Each row is a point. The window is the flat piece filled in between its corners: a triangle in 3 columns, a solid with four corners in 4, and so on. A path goes straight from each point to the next, and from the last back to the first. List the points from which the path goes on through the window.

Window:
[[ -7 -21  27   1]
 [ -4  -9  -6  -5]
 [ 53 -15  12  37]
 [ 48  25 -21 -37]]
Path:
(1): [ 11 -10 -15 -42]
(2): [-4 21  4  5]
(3): [23 28 22 18]
(4): [-17 -41   5 -14]
(5): [ 25 -33 -27  -5]
(6): [44 14  7 -3]
(7): [-9 -7  0 53]
(8): [ 12 -28  29 -18]
(9): [ 48 -31  20 -26]
(10): [ 24  45 -25 -22]
(11): [22 12 42 31]
(12): [ 80 -44 -26  32]
Through the window after points: 3, 5, 11

Window, 8 rows:
[[ -3  38  41  23 -48  29 -27  12]
 [-18 -21 -33  36  37 -23 -36  49]
 [-21   9 -21   4 -21  16 -21  -3]
 [-39  38   8 -18  33 -32   5 -50]
 [ 36  35 -46  33  21 -40  41 -18]
 [ 44  39 -12 -31 -21  -1   4 -31]
 [-22  27  -4 -52  -5  16   9   0]
 [-20 -43  -3 -54 -16 -48  40 -23]]
Path:
(1): [19 -5 -3  6 22 10 19 -1]
(2): [-15 -37   1  13  35  -8   8 -44]
(3): [-32  30 -24 -16  -9 -28 -15  56]
(4): [-37  10  -4 -28 -29 -28  21  -2]
(5): [ 35 -67 -16 -39  28 -14  14 -45]
(6): [ -1 -87   7 -13  23 -12  41  -5]
(7): [  0  12 -24 -16 -22 -19   6  -1]
(8): [ 14  42 -21 -29 -38 -31  24   0]
(9): [  1  15  -3   6  19  -8  17 -45]
(10): [-10  12  10 -23  -7  25   1  -6]
(11): [-25  68 -17 -37 -30 -30  -2  20]
(12): [-35   6 -27 -14   0 -48 -20   5]
Through the window after points: 4, 10, 12

Window:
[[  6  -6  31 -14 -13   9  20   9 -26]
 [ 28  21   6 -25  -4 -13   0 -43   8]
 [ 34   6  -7  -7  21 -12 -26  19   8]
 [  7  30   9  -6  -8 -42 -18   3 -15]
 [ 37  12   2  20 -30   2  -1  -1 -23]
 [-70  21  24  95  14 -36  46  -2  92]
 [ 12   3 -36 -18  -9 -17   7   7 -13]
 [ 12  42  -2  -8   8  16  -2 -10 -33]
 [-18 -20 -12  27   2  -4 -52  -2 -18]]
Path:
(1): [ 14  32  -7 -18 -18  -1 -22  14  10]
(2): [-2 21 12 -5 -3  9 -5  2 12]
(3): [ 33  15  -9  10   7 -38  39   2 -30]
(4): [ 24   0   4   4  13 -15  -9 -23 -22]
(5): [ 12  57  -5  19 -65  18   6  43  -5]
(6): [-12  28   3   2 -34  -2  -6  14   1]
(7): [ 16   4   1  14  15 -13   4   1 -11]
(8): [ 17  -2 -10  12   5  -8  19 -10 -35]
Through the window after points: 4, 8

Window (11 x 11):
[[ 12 -36  29 -62 -15 -49 -24 -23 -20  -5  34]
 [ -7 -30   3  12  18  36 -44 -14 -22  38  18]
 [ 22 -20  10  -1 -57  26 -37  13 -39  34  21]
 [-13  15 -35   8 -38  -4  31  38 -61 -12  48]
 [ 13   8  10  56   7  10  16 -39  -5   2   1]
 [-32 -35 -81  35 -30 -32   8   0 -33  14   4]
 [ 39   7  26 -41  19 -48 -35 -38 -35 -13  -8]
 [-10  -5 -36 -16   9  -3  25 -24  24  -5 -17]
 [ 56  -8   3  35  24   5  11   2 -33  36  13]
 [ 39 -33  40  -4  39 -16  -7 -11 -31 -15 -23]
 [-31  18  24 -19   6  -4   2  44  35  27   1]]
Path:
(1): [ 16   1   3  -6   3 -11 -40  -7 -14  -9   4]
(2): [ 17 -14   9   6 -30  -1  22 -14 -46  30  17]
(3): [ 26   2   3   2   3  23  63 -23 -80  35  15]
(4): [ 12 -32   4  21  21  -8 -77  14  23   8   8]
(5): [ 25 -23 -35 -23   1  19   5  -9  16 -34   9]
(6): [-19 -16  48   5   9 -64 -19  -3 -74  62 -15]
(7): [-14   3  44 -12  25 -36  -1 -41 -51  36  -3]
(8): [ 47 -47 -30 -27 -34   4 -28  18  16 -23  40]
(9): [ 39 -12   0  39  14 -12   1  -8 -15  -3  27]
(10): [ 17  -4  12   7   7  11   7 -12 -29  33 -11]
(11): [ 15 -45  37 -14  47  -5  17 -17 -57  58 -36]
(12): [ 17   5  -3  12 -18   3 -33   2  10  -9  25]
Through the window after points: 1, 3, 7, 9

Window, 12 rows:
[[-34 -22   3  -6  -8   1 -11 -33 -47 -29   5 -19]
 [ 14  16  17  -2   5  14 -29  41 -58 -13   9   1]
 [  1  22 -48  23   9  38  17  23  -3 -31  22  -6]
 [ -3 -27 -10 -23  -5 -29  -9 -24  21 -49 -19 -12]
 [ 43   6 -33  -9 -27  15 -16  -9 -38 -34   6  -4]
 [  5   1  -5   8  25 -24 -16 -11 -63   2  45 -26]
 [  9  21 -13  57  -8  10  21  19 -23  31  12 -12]
 [-26  22 -46 -57 -39   0 -12  45  13   8  19  12]
 [ 11 -26  25  -6 -25  -7  12  21 -17  -9  34  -1]
 [ 23  51 -11  54  49  11  38 -49 -40 -26  24  32]
 [ 10   1  59  28 -59 -51  35  -6  23 -95  -5 -31]
 [ 13  15  -6  -5 -22  26 -38  12  -3  21  41 -14]]
Path:
(1): [ -9 -17  -4  40  -8 -10  -4  12 -17 -36  19   7]
(2): [ 37  23   6 -25 -10  15  -4 -23 -27  -3  18 -29]
(3): [ 17  18  15  -3  -7  22   5  12 -34 -23  18 -23]
(4): [ -7   6  -6  32  -7 -24 -13  14 -32 -19  15  25]
(5): [ 27  -1 -30  37 -17 -42 -32  19 -11 -44  24  24]
(6): [ 17  13  -6  -9  -9  15   4   8 -25 -11  18 -12]
(7): [  8   5   1 -14 -10  -5  11   7  -9 -18  16 -16]
(8): [-14  -4 -26  19 -19 -13 -11  10 -21 -19  10  20]
(9): [  1   1   1  26 -37 -19 -20   0 -20  21  41  50]
(10): [ 16  17  -7 -18   7  34 -14  11 -10 -18  17 -49]
(11): [ 22  49  24   3   2   6  22 -10 -48 -28  12 -29]
(12): [  3  -6   0  16  -9 -12  -4 -11 -20 -28  13   7]
(13): [  5  -1  10  27 -12 -43 -24   6 -35 -42  20   6]
(14): [ 20  13  12  10  -6  28  34 -13 -11 -23   6 -25]
(15): [  6  17   8 -19   0  18  13  29 -15 -12  21 -28]
(16): [  4  -8 -10   9 -17 -17 -27  -2 -33 -11  24 -10]
Through the window after points: 9
